Every row gives one point. To make a cloud, some directions were put in groups of two or more. Within a group, all points are equally far from the middle, so they leave a hole (a ring in 2 directions, a hollow ball in 3). The other directions are filled evenly. Then the cloud was stretched, turned, moved and blurred a little. Count the holes, and give their numbers of directions, smallest first.

Cloud:
[[ 24  17]
 [-31  25]
 [-40  11]
 [ 29 -12]
 [ -3  34]
 [-37 -24]
 [-42   1]
 [-20  32]
 [ 23 -24]
 [-41  11]
 [ 15 -33]
 [ 24  17]
 [ 19  24]
 [ -9 -40]]
Holes: 1 (2)

Cloud (13 x 2):
[[-13 -29]
 [  6  15]
 [ 11  40]
 [ 28 -26]
 [ 47 -15]
 [-48 -16]
 [ 37  -1]
 [-12 -33]
 [ -2 -30]
 [ 44 -14]
 [ 18  25]
 [-32 -17]
 [  2  20]]
Holes: 0

Cloud (19 x 3):
[[ 23  22  33]
 [ -4 -10  -6]
 [-23   0 -30]
 [ 19 -48  16]
 [  3  13  54]
 [ 34  47 -11]
 [ 24 -24 -29]
 [-31  -7   4]
 [ 44  23  -8]
 [  1 -10  49]
 [ 21 -12 -24]
 [-23  -3   3]
 [-17 -17 -40]
 [-11 -56  -1]
 [ -6 -26  23]
 [ 74 -12   4]
 [ -3  22  -5]
 [-17 -23 -30]
 [-34 -12  11]]
Holes: 0

Cloud, 22 rows:
[[-28  37  25]
 [ 40  27  20]
 [  3 -28 -28]
 [ 23  -5 -40]
 [  7   1 -32]
 [ 10  17  39]
 [ 33 -23 -32]
 [-39  -8 -37]
 [ 23  20 -32]
 [ 20 -17  14]
 [  0  -9  28]
 [ 33  13  40]
 [ 17 -24  -5]
 [-23 -17 -37]
 [ 15 -11 -23]
 [-41  13 -39]
 [ 31  34  32]
 [-24 -30  -4]
 [ 17   1 -38]
 [ 43  25  37]
 [-35 -30   3]
 [ 30  11   9]]
Holes: 0

Cloud:
[[-12 -32 -15 -15]
 [-51  29  30  -4]
 [-28   9  48 -23]
 [-45   7  -3  22]
 [-36  -3  51  -5]
 [-17  24 -13  37]
 [ 18 -23  34 -22]
 [-34  17  34 -29]
 [ -7 -11 -40 -10]
 [ 33  11  25  24]
 [ -5   4 -24 -40]
 [ 22 -18  44  14]
 [ 14 -13  12 -39]
 [-14 -28  29  21]
 [ 17  33   9  33]
 [ -8  36 -32  12]
 [ 26  -6  50   4]
 [-25  -2 -12 -38]
 [ -9 -33  35  -9]
 [-54  20   1  -7]
 [ 35  14 -12 -18]
 [ 12  50  23   8]
 [ 18  40 -14   9]
 [-27  29 -24  24]
 [-32  42 -22  -7]
 [-22  51 -17   3]]
Holes: 1 (4)

Cloud:
[[ -8  15  18 -26 -13 -15]
 [ 12  35  75 -15   6  -7]
 [ 20  43   8  30 -15 -14]
 [ 46   0 -14 -13   8 -14]
 [-11 -11  23 -27 -22 -66]
 [ 28  -7  20 -50   1 -20]
 [ -8 -61   2  -6  11 -11]
 [-36  51  42  10   1 -17]
 [-23  50  39 -31 -33   9]
 [ -8 -10  46  21  -4 -37]
 [ -8 -19  21 -17 -29   7]
 [-26  -1  13  18  -3 -45]
 [-16 -27  10  -3 -15  22]
 [ 34  19   2 -41 -22  -2]
 [-17  12  27 -18   0 -22]
 [ -7  -7  21  -9 -29 -90]
 [ 24  17 -15  -1 -11  -7]
 [ 16   4   9 -18  -2  40]
 [-42  21  -6  31 -14   3]
 [-20   4  16  17  38 -25]
 [-53  16  22 -24  31   1]
 [-15  53  13  28  23 -31]
 [ 25  -9  15 -32  -9 -19]
 [-52 -14  53   7 -22  10]
 [  0  -7  42 -38 -35 -64]
 [-46 -11  50  17  -1 -37]
 [-24  50  36  -7 -34  -8]
 [ 47  19 -10  10  12 -24]
 [  8   1  36  41  40  -4]
 [  9  33  12  22 -27 -34]
 [ 10  15  14 -22  10 -24]
 [ 39 -22  -7 -31  20   2]
 [ 16   8 -28   7 -42 -13]
 [ 12 -22  31  -2  14 -26]
 [-17  -8  19  19  -3   5]
 [-43  19   0  -3  26  -5]
 [-26 -25  21 -13  30 -19]
 [ 26  51  15  33  35  24]
 [-29 -36  36 -10   6 -26]
 [-12 -13  35  -1  31 -54]
 [-27  20  30 -18 -31 -20]
 [-36   8  -3 -10  18  -6]
 [ -6 -20   0  49  23 -39]
 [  7  36  55 -36 -34  12]
 [-22   0  55 -28  -8 -38]
 [ 25   4  21  -4   8  -6]
 [ -5 -31  21 -48 -16 -25]
 [  8  11   5 -22  28 -41]]
Holes: 0

Cloud (54 x 6):
[[-31   4  21  33  13 -41]
 [ 49  37   0   1   2  -7]
 [ 13 -23 -10  23  17  19]
 [-32  10  38  -8   1   1]
 [ -9  55 -28 -11  -5   6]
 [ -6  21  19 -28  36  -3]
 [-52  -5 -17  18  -8  -3]
 [-13  13  11  53  14   3]
 [-44  13  32  12   0  -1]
 [-21   8 -14  29  15 -61]
 [-28  46  -5  -1 -14  14]
 [  9  -5 -15  -1 -39 -57]
 [  8 -39   4  -4 -21  21]
 [ 25   9 -19  -5 -20 -69]
 [ -5  15 -28  32 -49 -10]
 [ 35  14  22 -28 -10  -3]
 [-51  -5  10  12 -11  -8]
 [ 30 -16  14   7  15  14]
 [-32 -13  38  16  16 -15]
 [ -6 -10  40   0  31 -15]
 [-13  28 -59  11 -18 -16]
 [ -7 -12 -41  34 -35  -7]
 [ 30  48 -45  13  15 -24]
 [ -3  54  -4 -17   0 -42]
 [-23  -4 -47   2  24  10]
 [-16  12   1  45 -41   3]
 [ 11 -12 -18 -41 -18 -16]
 [-21 -41  23  -3   8  -6]
 [ 25  54 -14  36  -3 -29]
 [ 33  49 -18  19  23 -13]
 [-39  17 -35  23 -23 -17]
 [ 11  -7  37  27 -39 -21]
 [-28  29  22  15  27  21]
 [-23  16 -23  13 -32  22]
 [  9 -15  33  -7  33 -16]
 [  9  46 -45 -11  20   2]
 [ -7 -10  -1  44 -44   1]
 [-30  42  33  19  10 -12]
 [  5  41 -30   8  51 -25]
 [ 40  39   5  28   5 -17]
 [-11  -5 -42  -1  36 -47]
 [ -7  38  -1  24  40 -48]
 [ 27 -22  24 -10  25  -8]
 [ 17 -13 -32 -37  12 -34]
 [  6  52  -6  -6  39 -41]
 [ 34  -2   8 -36   3   0]
 [  0  44   8  28  38  -1]
 [ 29   2 -31  33 -34 -45]
 [ 20  20  22  25  10  18]
 [ 37   4 -31 -13 -34 -48]
 [-12 -22 -38 -24  16 -30]
 [  0  71  -4  24   2 -20]
 [-37  19   9  44   8 -34]
 [-30  25 -38  26 -28 -16]]
Holes: 2 (2, 4)

Cloud:
[[ 40  43 -50 -22 -57 -20  -3   9]
 [ -1 -11  34   2 -44  55 -22 -16]
 [-42  21   8  34 -67  -3 -38 -12]
 [  8  -6  -8  16 -72  33  12 -17]
 [ -1  14 -30 -28 -66  14 -12   3]
 [-26 -23  20  -6 -40  11  -6  32]
 [ 14 -35 -31  -6   4 -40  -2  11]
 [-62  36  19  21  -9 -13  -2 -56]
 [ 10  14 -22   7 -33  21  -9  54]
 [ 30  -4  10  29 -39 -18  10  40]
 [  1  -2 -14   0 -87  30  28 -15]
 [ -8 -36 -29  13  37   5 -29 -18]
 [  8 -37 -46  23 -33   4 -20  -1]
 [-29 -13 -44   1  -4 -21 -43  24]
 [-13 -18 -12  38 -61  -9   0  18]
 [ -1   2  -5  32  12 -65  14  -9]
 [ -4 -22   1  -5 -54 -27 -17   9]
 [-14  -5   0 -22 -22 -21  33  -8]
 [-24 -31   6 -14  35  31  -7  39]
 [-48   7  -9 -23  -4  19 -25 -54]
 [  8  55   4 -30 -36 -11 -46  17]
 [-10  16  26 -20 -27  34 -48 -27]
 [-17 -35 -12  14  22  31  -4 -12]
 [-34 -12 -16  23 -16 -14  -1 -51]
 [-39 -33 -32 -22  -7  22  -3  34]
 [-31 -14 -49  -5 -13 -40   3   2]
 [-27 -34   6   9  16  11  26 -24]
 [-21  11  -5  10  42 -14 -19 -16]
 [-22 -10  12  18  18  45 -29   3]
 [  5  24 -19  -7 -70  36   1  11]
 [ -9  -2  20   0   5  29  12  -4]
 [  9   9 -59   4 -18  15  28  14]
 [ 25  15  -7   6 -38 -40  35   5]
 [-66 -11  35  22 -12  24 -27 -33]
 [ 20  24  25 -31 -48  12   1 -12]
 [-32  34  24  48   1   5  -8 -15]
 [  5 -29  -3 -31  11  25  -5   0]
 [-19   4 -16  10 -37 -67  10  -8]
 [ -2  12 -39   2  40 -58  -8  11]
 [ 21  23 -19  19 -42  -5  -1 -42]
 [-27  37  23  -7 -56 -19  11   5]
 [ -6   9  39   2 -26  19  27  19]
 [  8  -2   6  21  -9  -1  36 -27]
 [ 37   0  -1  21 -31 -35 -12  25]
 [ -3  17  -6 -14 -21  37 -31 -30]
 [ -6  19  -4 -28 -53  38  -8  40]
 [-35  38 -10  22 -39  15  40 -25]
 [ -5  -1 -21 -14 -46  45   6 -24]
 [-54 -33  -5   3 -36  -1  31  17]
 [ 25  30  -7  14 -32  33 -60  -6]
 [ 13  28 -22  -5 -32  48   1  62]
 [ -3 -25 -45  -3 -38  30  27  -1]
 [-17  21  14 -42 -15  47 -16 -34]
 [-39 -27  -4 -42  13   1 -19   0]
 [-25  -2 -15 -28 -17 -42   4 -17]
 [-35   1 -23  18  -4  49  -4  39]
 [  8   4 -33 -10   7   0  47  41]
 [-57  -8 -30  24  -3  -2 -39  -8]
 [ -2 -35 -19  18  10 -11 -45 -33]
 [-28   8 -21  31  13  -9  23 -36]
 [ 35   5 -27  27 -41  25  -7  -1]
 [ -7  15 -15  -8 -62  38 -20 -17]
 [  0  29  -9 -25  15  34   6 -22]
 [-31  35  26 -16 -12  -7 -11   0]
 [ -2 -17  15  24  -2 -31 -27  10]
 [  5  24   4   5 -28 -10  -5 -48]
 [ 26  -8 -35   6   1 -29  -4  39]
 [-34   5 -14  30   3  -4  34 -39]
 [ 24  20   8   6 -19  13  -6 -21]
 [ -9  10   5  16  26 -16  22   9]
 [-23  15  31  17 -54  27  -6 -38]
 [-20  12 -23  50   5  -3 -13  -7]]
Holes: 1 (2)

Cloud, 72 rows:
[[ 22   8   4   1  -7  11 -42  34]
 [-60   2 -17  19 -39  32  20  19]
 [-13 -21  30  -1  17 -49  -6 -12]
 [ -8  30  34 -12 -10  -1  -9 -62]
 [-34  18  13  40  -6  -1   0  35]
 [ 10  15 -19 -60   7  -4 -37   1]
 [ 18 -70 -16 -40  28 -47  13 -12]
 [  0 -29  -5  45 -18 -32  18   0]
 [  8  12 -37  21 -34  -1  -9  18]
 [ -9 -13 -10  60  23   4   9 -14]
 [-53  14  -2  25 -40 -10  10  24]
 [ 24  17  13  -9   1 -60 -24 -39]
 [-28 -41 -19  43 -36 -22   7   8]
 [ 36 -11 -40  -5  -6 -32  38 -15]
 [-17  34  -6  25  26 -12 -34 -34]
 [ -2  48  -8  -9 -25 -12 -21 -21]
 [ 32  -4   0  27  36   6 -30 -22]
 [ 26 -33 -13 -26   0 -14   0  35]
 [-18  -4 -11  61  39 -15 -25 -13]
 [ -6  32 -37 -10 -30  10 -24  16]
 [ 13  32  23 -16  15  17 -10 -20]
 [-24 -44  12   5  22 -35 -34  21]
 [-32  -1 -34 -16  20 -33  11  -5]
 [ -9   1  15 -27  44 -18   2   0]
 [-13 -28  16  17  -7  52 -21   9]
 [-41 -56  -2 -40  -6 -18   6 -12]
 [  3  39  26 -11 -49   5  -1 -32]
 [-20  11 -28 -36  18   3  -9 -38]
 [  3  -5   6  -5 -22  -7  -4 -79]
 [ 16  20  -7  48 -17 -10 -36  39]
 [  9 -29 -23 -31 -31   5  -7  32]
 [-47  20  19  25 -16  -8   4   2]
 [  0  31  41 -15 -31  19 -19 -22]
 [ 28  -9   6  -2  32 -22 -62 -18]
 [ 34 -13  -7  39  14 -43 -29  13]
 [-22 -42 -16   0 -14  57 -22   9]
 [-60  -3 -22  -4 -28  40   4  24]
 [ -1  -8 -37 -16  21  -4 -22 -49]
 [-20  16 -20 -42 -22  10 -39  -8]
 [ 16  24 -14  11  19 -30 -35 -50]
 [ -3 -42   2 -43 -11 -39 -42   6]
 [-19   9  -4 -31  21  14 -61   7]
 [ -2 -24  -9  52  -1 -25  23   7]
 [  2   2 -17 -53 -10  38   3 -14]
 [-15   0 -18 -47 -45 -14 -11  18]
 [-12  23 -33 -32 -16  14 -45  24]
 [-46 -10 -19 -17   7  15 -12  45]
 [ 22 -42  -8 -11   6 -20 -52  12]
 [-35 -19 -13 -35   3  -7   2  35]
 [-16 -16 -14  16  22 -45  21 -38]
 [ 22   3  25  12 -35  17  -9 -12]
 [-10 -41  -5  21  16   3  -2  49]
 [  1 -21  12  32  35   4 -19 -29]
 [ -7  -1  31  15 -21   0 -32 -56]
 [-18  25   4  -1  20 -17  16 -52]
 [-44 -25  -6 -48 -17  -6  22   2]
 [-17 -18 -24 -23 -10   0 -67  -4]
 [-36 -31  15 -37   7 -15  -9  11]
 [-33  10  12  46  23  -5 -53  -8]
 [  1  -9   6  42  26   3 -16 -39]
 [-22 -13 -31 -34  24 -40  21 -17]
 [-37  26 -37 -13   5  25 -45  16]
 [ 53 -10  -5   5  23 -23 -21   8]
 [ 27 -53 -10 -35   8 -34 -28  -5]
 [-20   2  -1   5  13 -51  19 -30]
 [  5 -26 -44  22  10 -26  46   0]
 [ 27  16  10   4  -9   1 -31  23]
 [-33 -43   8   3 -18  25   5  49]
 [ -5  15  12 -34 -53 -38  17 -35]
 [ -3  -1  32 -61 -22   7 -38 -22]
 [-17 -39 -13  17   8  46 -44  20]
 [-65 -16 -19  -3 -39  30   9  39]]
Holes: 3 (2, 2, 2)
